Every row gives one point. To make a cloud, some directions were put in groups of two or more. Within a group, all points are equally far from the middle, so they leave a hole (a ring in 2 directions, a hollow ball in 3). The other directions are filled evenly. Then the cloud was stretched, turned, moved and blurred a little. How many holes are there, and how many directions does each take, smallest first?

Cloud (15 x 2)
[[-11 -14]
 [-17 -11]
 [ 38   8]
 [-29   8]
 [-29  21]
 [-29 -33]
 [  4  -7]
 [-49 -12]
 [ 16  35]
 [ -9 -32]
 [-28 -38]
 [ -2 -25]
 [ 19  -5]
 [-60 -16]
 [ 11 -30]]
Holes: 0

Cloud (19 x 3)
[[  9   8 -14]
 [-28 -35 -38]
 [-39 -40 -23]
 [-13 -23  27]
 [ 23 -36   6]
 [-37 -13  25]
 [-36 -39   0]
 [ 18 -10 -38]
 [  7 -38  -9]
 [ 15   9 -12]
 [-11 -21 -45]
 [-21 -32 -39]
 [  3 -31  19]
 [  7 -22 -40]
 [ 14 -35  12]
 [ 23 -32  20]
 [  1 -13 -42]
 [-24 -17  27]
 [-37 -40 -26]]
Holes: 1 (2)

Cloud (32 x 4)
[[ 20  20   3 -16]
 [ -3 -13   0 -14]
 [ -6   6   9  41]
 [-33  10  17  33]
 [-21  -2  22  21]
 [  2  32 -37   0]
 [-31  11  23  33]
 [  9 -10 -27 -19]
 [-27 -23  -8  16]
 [ -5  15  -2 -15]
 [ -5  34 -22  -2]
 [ -8 -38  14  33]
 [  3  -1  -2  -1]
 [ 16   8  -7 -16]
 [-17 -23   9  31]
 [-14  -2   7  33]
 [ 29   1 -26 -21]
 [  7 -39 -18  14]
 [  1  16  30  -9]
 [  9 -22 -12 -25]
 [  0   8   4  18]
 [ 23 -35 -24 -21]
 [ -5  -5  18  29]
 [  8  25  17   0]
 [ 39 -28 -11 -20]
 [ 12 -52   5  19]
 [-21  60 -34  14]
 [ -1  35 -26 -15]
 [ 17 -36 -11 -37]
 [-26   3  -6   9]
 [ 36 -55   1 -16]
 [  7  28 -11 -24]]
Holes: 0
